Rows are points. The window is the flat piece filled in between its corners: a triangle in 3 columns, a solid with four corners in 4, and so on. A path goes straight from each point to the next, and from the last back to the first. After which points does the path pass through the window?

Window (3 x 3):
[[-44 -50  -4]
 [-53 -26 -27]
 [ 27  40 -24]]
Path:
(1): [-20 -52 -35]
(2): [  9 -54 -38]
(3): [-17  67  -4]
(4): [11 34 13]
(5): [ 20 -10 -37]
(6): [ -8 -37 -37]
(7): [-56  -7  27]
(8): [-15  35  14]
(9): [ 40 -17 -37]
(10): [-76 -91 -23]
(11): [-86 -63   5]
(12): [-26  -5   4]
(13): [  2 -19 -22]
(14): [ 21  23 -38]
(15): [-2 40 12]
(16): [-52  -2  16]
Through the window after points: 2, 6, 14, 16

Window:
[[ 53 -41 -11 -12  13   5]
 [ 10  30 -33  83  29  24]
 [-44  42  21 -10  42  -9]
 [-24  64   6 -31  16  32]
 [ 11 -85  61 -10 -46  10]
 [-55  56 -35  32  -2 -10]]
Path:
(1): [ 35  69  -3  33   0 -15]
(2): [-14  52  44  11  -7 -30]
(3): [-52  -8 -17 -31  78  31]
(4): [ 10 -19 -33 -15  26  44]
(5): [ 15  34  20  24   6 -20]
(6): [38 79  9 57  8  3]
(7): [-91   7 -57  17   9   4]
(8): [ -1 -30 -32  -2  43  35]
Through the window after points: 2, 4, 6

Window:
[[ 23 -22  -6 -21 -26 -81  23  48]
 [ 40  -3  30  37  -2  12 -55  16]
 [ 68 -13  20  52 -12  -6  -1 -25]
 [ -9 -26 -31  25  23  22  47  19]
 [ -9 -43 -21 -95  24 -12 -44   2]
 [-46 -31 -13 -10 -27  54  40 -22]
 [-14 -10  42  68  33  25  39 -34]
 [ 23  69  17  14 -29   8  19 -63]]
Path:
(1): [ 51 -12  51  27  -5   1 -14   0]
(2): [ 21   2 -40  48  -5  10 -41  -8]
(3): [ -2   0  -6  17 -17 -23   8  -5]
(4): [ 41   2  12 -17  -7  -7  29  14]
(5): [ 23 -29  22 -49  -2  37  50  13]
(6): [-45   9 -25  22  -1 -25 -21 -33]
(7): [-35 -17 -10  53  -7  -2 -28 -50]
(8): [ 10 -20  20 -31 -14  62  66  22]
Through the window after points: 1, 3, 7

Window:
[[-14  -2 -31  -8  -3  52 -17  12 -22  33  14]
 [ 37 -25 -17 -26 -26  24  31   3  11  38   0]
 [ -4 -20  -5 -12  47 -54 -14  37   8 -17  51]
 [  3 -11 -54 -24   0  -2  32  29 -35 -10 -15]
 [ -8 -25  37  28  28 -17  48  60 -27 -30  49]
 [ 39 -16 -30  -6  48  37   4   1 -14  34 -36]
 [-24  28   2  27 -43  -7 -26 -26  -7  45 -57]
 [-17   5  21 -22 -14  33 -36 -41   6 -18 -42]
 [-65 -32  15  -4  63 -53  95  41 -13  -5  72]
 [-31  16  -9  25  40 -22  53  43  35 -30  48]
 [-14 -49 -28  32 -32  33 -20 -33   6  13 -42]]
Path:
(1): [-54 -60  35  -1  48 -36  56  79  18  22  -8]
(2): [  5  12 -33  -2   8  -7  20 -23 -16 -14  59]
(3): [  3   5 -18  15  11   1  49 -18   9 -10  29]
(4): [-45 -23  -3   5  30  -9   1  73  11   6  -2]
(5): [-69 -48  10  -5  14  10  22  65  -2  21 -34]
(6): [ 12   0 -23  11  15 -17  27  -2 -12   7  30]
(7): [  2  -5  26  21  19  -8  10 -24 -16  -1  30]
(8): [-33 -26 -10  -7   2  16   1  60  17  -1 -19]
(9): [ -4 -28  -5 -16   8  -8   3  50  10   2   9]
(10): [-12  -3  -7  10  34  -5  12  -3 -23   0  40]
(11): [ 15  -3 -14  41   8 -22  71   3 -45  -3  73]
(12): [-41 -18  -4 -16  36   4  -1  64  32  -2 -25]
(13): [-24 -34  11 -16   9   4   8  38  35  17 -47]
(14): [ -4  10   2  33  19  -5  18 -31 -36   1  72]
(15): [  2  13  -5   9  18 -29   8 -26 -22 -23  37]
(16): [ -5 -34 -12 -26   9   6  -1  44  18  14  -9]
Through the window after points: 1, 3, 9, 15

Window:
[[-22 -53 -43 -28   8  46 -35 -25 -12  36  -3  70  -2  54]
 [  5   7  14   3   1  -1  57 -33 -73  -2 -35  31 -17  33]
 [-18 -69 -10 -10 -32 -23  35  15 -31 -17  34 -39  16  13]
 [  3  34  11  -9 -22 -87  38 -71 -33   9  -7   0 -60  -7]
 [ -6  15  49  -4 -32  52 -43 -21  39 -61  13  52 -60 -41]
 [-37   7 -43  35   3 -18  39  -7 -22  -7  12 -21 -36 -30]
 [  6 -48 -53  -6  81 -19  29 -34 -31  18 -95 -11  51 -62]
 [ 13  -7   8  19  21 -51 -45  35 -38  -5 -76  -2   0 -30]
 [-69 -25 -33 -32  -3 -28   0 -34 -48 -17  35 -22  -6  40]
 [ 26  21  24  26 -34 -36 -14 -54 -32 -31  20  27  63 -10]
 [-44  -6  21  -2  14 -11  51 -27 -16  40  -7 -27  46 -29]
 [-66 -39 -36  -8  -8 -17  45  15  10  -5 -94  39 -48  21]
 [ 20   0  35  13 -28  21 -12 -41  -6  -3 -37 -31  25   9]
 [ 33  44 -25 -94 -13 -15   1 -10  72 -45 -17   5   8 -19]]
Path:
(1): [-10  -7   5   9  29 -13  15 -25   4 -13  -3   5  -1   6]
(2): [-18  -1 -47 -37 -85   6 -12 -13 -46  12 -19  30  -2 -27]
(3): [-24   0  -4 -39 -49  15  17 -18 -88 -18 -29   2  -1 -46]
(4): [  1 -58 -20  15  37 -38  27  -9  15   4  -6 -20  21  24]
(5): [-11 -19  -3  -2  21 -34  10  -3   7 -18 -34   1 -14  26]
(6): [-14  -4 -41 -36 -33  18   3 -40 -36   1 -27  23   5 -36]
(7): [-39 -18 -33 -64 -32  23   0 -30 -39  20 -41  18  46 -58]
(8): [-12 -10   6  12  10 -15  32 -25  -4  -3 -11  -6  -3  15]
(9): [  7 -18  18  12  48 -21   5 -32  18 -27 -25  15 -17  -1]
(10): [-36  51 -25 -19 -76   3  13 -18 -55  17 -20  13 -24 -40]
(11): [-24   8 -26 -52 -40  21 -24 -18 -62  11 -27   7 -31 -60]
(12): [ -8 -24   1  12  31  -7  22 -15  12 -11 -32   8  -2   2]
Through the window after points: 1, 3

Window:
[[  1 -12  32  16  -2   1 -10 -32  94 -46  31 -14 -43  23]
 [ 15  44  48  24  32 -32 -72  -7 -22  -8   0 -31  48   1]
 [-20  36  22   5 -48 -77  50 -39  10 -68  17  13 -27 -41]
 [ 18 -22 -28 -22  48 -23 -49 -91  46  30  22  32  83  15]
 [ 41 -11 -16  -7 -21  -7 -11   9   5 -12 -25  16  -7  -8]
 [ -7 -17 -34  -3 -16 -18  -8  44  46 -20  50  -3 -11 -40]
 [ 37  64  66  28 -19   6  14 -14  18 -33  49  21  24   5]
 [-24 -24 -29  51  -5 -23 -24  -9  65 -37  -4  44  -9 -41]
 [ 19 -23   7  69  48  11   3 -33  -2  -2  15 -39  32   1]
 [-32 -17  45  40  10  -2  36 -25   6  34  19  27 -29 -34]
 [-40 -49 -65  25 -29  95 -17 -61   7 -30  53 -21 -59  20]
 [  3 -22 -63 -51  57  71   1  -1 -24 -77 -25  38 -59 -28]
 [-50  20 -56 -19  10  70  48 -29  34 -25 -43  15 -17  -6]
 [-26 -65 -35 -72 -29  43   1 -38  28 -57  -1  40  31 -30]]
Path:
(1): [-36 -32 -39 -34  38  20  27  10  -4 -51  27  37  -4  19]
(2): [-18 -16 -11  12   0   5 -14 -30   3 -22  23  11  16  19]
(3): [ 33  10  31  19   0  13  -4 -25  65 -10  -4 -40  -7 -76]
(4): [  1   5   4   6  -8  -9  11 -44  28 -36  17   1 -10 -43]
(5): [-26   5  -8  13  -2 -25  27   2 -19 -42  -3  22   8  36]
(6): [-13   4 -23  42  17  -9  11  26 -15 -26  17  21  -8  39]
(7): [ 25   2  34 -30 -51  10  -8 -34  59 -40   1 -22 -22 -92]
(8): [ 10  -6 -26  -8  -5  53 -12 -48  26 -34 -37   5 -16 -49]
Through the window after points: 4, 8

Window:
[[ 18   0 -32  -3  25 -12  27  12 -21 -17 -43 -47   2 -28]
 [ 30 -30 -15 -30  27 -24   7 -30   6 -20 -30  30   2 -17]
 [ 40  -4   4   9  46  12  33  -2 -52 -11 -10  -2  20  -1]
 [  4 -17 -13  18   0 -30  -3 -16  19 -45 -13  25 -15  22]
 [  9 -17  -2  20  28 -43   3 -11  -9   2 -41 -29  57  18]
 [-23   5  23 -13  24 -38  -2  34 -21   3  36   4   8  24]
 [-12  -8  10  21  59 -29  21 -14 -18  12  -4 -15 -18  21]
 [-36 -29   3  37 -23  -6   8  -6   1   2 -30  24  -2  11]
 [-45  -2 -24   5 -28  32  95   8  43  47  12 -14  21   3]
 [-34  42 -11  10 -13  10 -89   2  11  -7  22   3   0  16]
 [-26 -55  -8  25  -1  14  34 -29 -12 -20  -6   0  12   7]
 [ 22 -34  -8 -27   1 -15   2  20  45 -14 -35 -11 -24  12]
 [ 14 -22  -5  26  44 -29  -9   4   6  -9  -5   2   6 -13]
 [-17 -19  38  35  13 -10  22 -23 -14 -31 -31 -11  33  -3]]
Path:
(1): [-45 -33 -19  11  42   0  -6  25   7 -22 -48  21   8   8]
(2): [-26 -12  -3 -11  48  11  15  -1  -8 -38 -30  24   9  -5]
(3): [ 34  -6  -6  22 -18 -51  -9  -2   2  19  11 -33  -5  14]
(4): [ -1 -27  -2  18  -4  -8   8 -20  -8 -11  -1  -4  11  10]
(5): [-30 -11  -6   8  30   3  24  10  -4  -3 -12  -2  16   6]
(6): [-32 -35 -35   2  41   4   1   2  24 -30 -44  14   8  18]
(7): [ 19   3  19  16 -30 -25  14  -8   1   0  13  -7  -9   3]
(8): [  1 -29   0  28 -25  -4  37 -25  -4   6 -11 -12  -8  16]
(9): [-33   0 -15 -10  46 -18  -9  29  33 -25 -19  27  17   1]
(10): [-26 -25  -5   7  33  -9   4  11  15  -6 -25   9  14  33]
(11): [ 14  -6   1  13 -14 -29   4 -21   2 -17  -1 -12  -1 -19]
(12): [ 26 -22  29  43 -26 -37  43 -18  -4 -13 -14 -10  -7  -3]
(13): [-21 -18   3  14  39  -2   1  -8  -7 -18 -20  -4  28   1]
(14): [-29 -13  -4  28  22  17  11  18   0 -23 -37  15  35  26]
(15): [  8 -30  14  15  -9 -42  18 -40 -12   7   0 -20 -14 -22]
(16): [ 26 -19   5   1   5 -22  12 -11  12  -7  -9 -16  -2   2]
Through the window after points: 2, 4, 6, 8, 12, 14, 16

Window:
[[ -2 -24  12 -27  51 -52   4 -35  59  59  27  15  -7 -58]
 [-37 -35 -56  -4  27 -40 -37  -9  53  48  24  46  34 -64]
 [-13 -42  44  -6  13   3 -19  15 -35   1  31 -42 -11  22]
 [-29  17  18  45  -8  -2 -27  28  23 -13 -51  -7  -6   0]
 [  4  12 -19  66 -26 -65  -7  28  -7 -11 -51   1  13  50]
 [ 27  35 -12  60 -50  21   7  27  14 -30  -8 -19  19  33]
 [ 10  -6   9 -50  41 -27  -1  12 -85 -45  -3 -45 -28 -27]
 [ -5  -3 -10  20 -39  -6 -10 -30  10  10 -52  22  33  16]
 [ 19  -4  40 -46  -1   8   1  49 -43  -7  21  18 -46   9]
 [ 49 -15   2 -78  38  22 -28  33 -37  33   2 -46 -59  16]
 [-40  10  -1 -34  58 -20   4   0  -5  71  28   8  28 -39]
 [-56 -22  -6  39   4   1  49  17  43 -34 -27  -2  -1  53]
 [ 10  12  21 -89  18 -28 -41  19  -7  -9  14 -37 -16  26]
 [  9  -4  10 -42  95 -21 -40 -20 -22   0  21  13 -11   0]]
Path:
(1): [-15 -62  52  11  46  16 -14  46  32  -4  35  -5  58 -26]
(2): [  5 -17   6 -15  28   2  31  64 -27   1  -5   1  55 -17]
(3): [-23  13  -5  -1   3 -23 -44 -38  -3 -19  -4 -22 -75  36]
(4): [  0  37  -3  18   7 -27 -12 -23  11  25  12 -17 -56  17]
(5): [-25 -46   6 -34  20   3   0  47   6  -7 -14  11  62   7]
(6): [ 10  -7  19 -28  18 -18 -13  31 -11   6   3  -6  16 -10]
(7): [-17   9 -18  17   3 -14 -20 -39  -9  20 -12   7 -55  12]
(8): [-40  19 -39  25  -7   1 -12 -11  11  15  37   1  -6  -7]
(9): [ 26 -44  22 -15  20 -26 -19  28  12   5 -22   2  28  -7]
(10): [ -6 -15  30  -3  60 -37   6  42   3  -3 -41  12  31 -13]
(11): [-25  -5 -25 -12 -25  -3  -3 -58  48  39  50 -11 -42   1]
(12): [  0  37 -43 -13 -13 -38  -5 -20 -31  27 -29   7 -64  19]
Through the window after points: 8, 10

Window:
[[  8 -27 -61  37 -21  56  40 -51 -45  54 -65   7 -19  -9]
 [ 55  -7  -9   5 -10  30  57 -75 -50  -9 -55 -26 -24 -11]
 [  7 -23 -28  36 -20 -59  39 -22 -28   9 -25  -8 -53 -45]
 [-43 -13  59 -60 -33 -25 -44  40   8  23   1 -71  17   0]
 [-22   2  72 -19 -54 -14 -87  -2  11  -1  17   1  14  32]
 [ 24 -24 -26 -58 -32   8  -3 -28  45   8   3   0  49  82]
 [-12   3  14 -18 -25  41  22   5  27 -25  -9  21  55   9]
 [ 32  16 -44   8  -6   1  47 -27 -95  29 -26  15  13  -1]
 [  0   1  53  18   0 -22 -68  32  40  11  26 -65  47  26]
 [-66 -29  26   1   8 -20 -47  -1 -27 -30  31 -56  -6  16]
 [-63  32  56  15  -4 -39  -1  -5  -4  20 -14 -44 -19  38]
 [ 22 -55  -6  41 -45   0  64 -17 -66   7 -54  -7   3  26]
 [ 12 -34  39 -53  35  19 -32  12  26   6 -37  36  42  53]
 [ -4  15   0 -25 -29  -3 -58  46  22 -35 -34 -32   9  53]]
Path:
(1): [  1 -14  -6  -7 -24  -9  12 -32 -26   7 -55 -21  30  15]
(2): [ -9 -16 -22   8 -26  -6  19 -28 -17  20 -62 -14  24  -6]
(3): [ 11 -13   7  14 -19  39   1 -15 -38  24   2   4 -26  33]
(4): [ 13 -15  21 -14  20   2  18  42 -26  27   9 -24 -70  10]
(5): [-14 -16   0   9 -37  -6 -20 -35 -18  11 -37 -22  33  26]
(6): [-15 -22   8 -13  10   2  -4 -25 -15   1 -48  -3  37  24]
(7): [ 28 -17  41 -36 -20   6 -25  53  17  24  23   4 -20  36]
(8): [ 33  -7  -4  19 -20   9  26   5 -22  27   4   7 -12  21]
Through the window after points: 2, 6

Window:
[[-67  12  -6 -13 -12 -24  18  10 -82 -31 -24   6  67  14]
 [ 11 -75 -20 -18   2  32  73 -10 -25 -12  15   5 -38  -7]
 [ 31 -23 -41  10 -40  31 -47  18  -7  31   0   4  15 -57]
 [ 30   4 -22  36  65  16  35 -24  42  10  -4 -37 -12 -13]
 [-33 -24  65  -9  -7  59  82 -17 -24 -54  47 -28  81 -49]
 [-11 -17  21 -15  49   5  10 -38 -16  54  18  13  66 -23]
 [-21 -11  11 -17  17  11  88  95 -47 -28 -19  38  12  36]
 [ 27   7  37  16   7  14  26 -52  -7 -11 -33  21   1  82]
 [ 62  26 -26  43  66 -49 -17  -7 -19 -65  25 -10 -89 -26]
 [-36  -8 -12 -23  21 -15 -21  10   7 -11 -37  28  -9 -25]
 [ 27  49   1 -19 -44  20  40  50  -8  -6  80 -51 -15  -6]
 [ 18  -9  26  -9  29  45  10  12 -39  63  30 -65 -26 -31]
 [ 33  -4  22 -33  84 -61  22   9 -37 -24 -41 -32   4  54]
 [ -7   3   1  56 -27 -44  13  77  28   8  25  -8 -14 -22]]
Path:
(1): [ 20  31  32 -28  -6 -17  43 -24 -23  35  -1 -41   9 -29]
(2): [-24 -73 -10  34  35  65   4  38  -1 -23  11  32  27  51]
(3): [-51 -56  -8   0   8   1 -39  22  -6 -17  26   7  30  51]
(4): [ 16  12  17  -9   5   1  61  11 -44  -7 -13  -4   2 -11]
(5): [  8  21  11   2 -22  -1  29  -3 -36  -5  -7  17  15  -8]
(6): [-16 -47   1 -11  27  17  -2  22 -17 -17  21 -28  10 -10]
(7): [-63 -30 -52  -1  64   1 -16  60 -56  10  24  20  63  55]
(8): [ 65  12  22  17 -27  -2  31 -20  25   0 -24 -17 -51 -38]
Through the window after points: none

Window (14 x 14):
[[ 12  16   5  24 -28   9   7  69  15  19  16  -4 -12   2]
 [ 18   4 -27  14 -23 -30  16  -8  16  17  49 -58   4 -22]
 [ -2 -26 -15 -46   7 -53  20  43  24  22  39 -18  15  16]
 [-41  12  65  19  26  65 -34 -29 -12 -56  35  15   2  40]
 [  4  24  -4   0   9 -19  35  -5  29  12   5   1 -52  14]
 [-32  -9  35   6 -29 -45 -43   3  -7  41  28  10 -46 -31]
 [ 23  16 -29 -26  -8 -22  40   9  -6  14  23  32  40 -28]
 [-90  55  -7  35  43  27 -47 -12 -14 -92  -3  21  33  37]
 [-48 -32 -23  53 -32  60 -39 -44  87 -16  65  44 -38  37]
 [-37  45   6 -43  28  63 -81  -4 -44 -95 -33  -7  -2   5]
 [  2  30  -9 -20 -10 -34   2  -2  48  81   0 -24  40  -3]
 [-42 -17  12  23  65  61 -23  11 -23 -51 -32   2  -2 -17]
 [-30 -25  -8  -6 -57   1  55  -1  22  -5  -3 -13  13  13]
 [ 29 -16   0  23 -17 -36 -23 -11  20  -3  -7   7  11  27]]
Path:
(1): [-59  54  25   4  -8 -31 -54  25  73 -42  35 -53  48 -40]
(2): [ 16  -6 -30  -5   3  17  19 -22 -24  35  -5  19 -10  32]
(3): [-29  -8 -13   9  13  16 -15  13 -32  -9  13   1  12  16]
(4): [ 11  14  18   6 -16  -7  11  -6  55 -28  20   8 -18 -12]
(5): [ 13   3  11 -39  25 -12  -3  -8  47 -33  -8  30  50 -47]
(6): [ -2  14 -21   3 -15  -5  16   9 -12  15  25   0   7   4]
(7): [-24  -1 -37  17 -11  15  -4   2  -5   1  -1  -3  -7  18]
(8): [-36  46  64  -8  26 -31 -34  -6  30 -28  30  -2  33 -18]
(9): [ 20 -14  44  37  29 -26 -20 -11  75 -33  31  -8 -45 -50]
(10): [-53  26 -25 -12  -5  50  -9  32 -52   1 -20   5  39  42]
(11): [-31  -4  -5 -28  11  28 -15  11 -24   4   8 -17  21  42]
(12): [  0  18  19   8  -2 -48   7  10  23 -33   6   6  -3 -30]
(13): [  0  -1  54  29   0 -43 -12  48  73  -7  65  18 -20 -39]
(14): [-30  -4  -9  -2 -23   5  -5 -15 -12  10   0  -2 -10  10]
(15): [-10 -22 -48 -27  32 -10 -49   1 -60  26   4  27  56  62]
(16): [-11  19  35  37 -33  -7  59  19  82 -13  22 -23 -49 -39]
Through the window after points: 1, 5, 7, 9, 13

Window:
[[-18 -63  36  22  11 -25  -1   9   3 -61 -10  -7  19  12]
 [ 58 -44  13  -5  25 -32  26   1   2  17 -14  -3  17  23]
 [ 32 -45  -2  28  22  64  12  -4  30  -6 -32  27  27 -34]
 [ 26  25  -4 -28 -45  50 -14 -28  14 -61  -8   8  13 -26]
 [-14  13 -44 -28   9 -36  17  16  10 -20  31  -9  -6 -47]
 [ -2 -46  -8  57   3   2 -38 -18   0  13 -49  32  10 -51]
 [-41  44  32 -36 -18   0  24   5 -17 -49  -9 -65  18  -3]
 [-48   6  45  14  24  47 -17 -29  26 -30 -42  -9 -20  28]
 [-12  -3  26 -16  17  10  83   4  23   8   0  22 -81   5]
 [ 72  10   4 -25  30  57 -16  -2 -60 -37  -8 -10 -48 -31]
 [  8 -45  -7 -18  42  -6  22   7 -60  -4 -13  20 -31  25]
 [ 14 -26  43 -20  24  17 -18   5  -3   2  -7   5  48 -39]
 [ 21  16   0  18  17   5  37   4   8  24  29  31  17 -29]
 [-17  14   0  20 -25  79 -36  68  23  26 -20  34 -13  19]]
Path:
(1): [ 19 -43   3   6   6  21  -5 -21 -22  10  20 -18 -30  -2]
(2): [ 12   2  12   0  21  16   6  17  19 -19 -26  34  21 -19]
(3): [-12  20  11  -8  18  -3  21   4  -9 -24 -23   2  15 -27]
(4): [ -5 -28  27  -5 -31  26   8  -4  12   0  15 -37 -30  17]
(5): [ 25 -34   0   6 -10  44  11 -12  17   6  -9 -30  13 -22]
(6): [  9   0  16  18  58  21 -19  35 -18 -45 -38  95 -15  -9]
(7): [  5   3  10   9  26  16 -16 -10  15 -46 -46  24   5 -19]
(8): [ 10 -45  10   2 -29  13  15   3 -11  15  21  -8   1 -14]
Through the window after points: 3, 5, 7
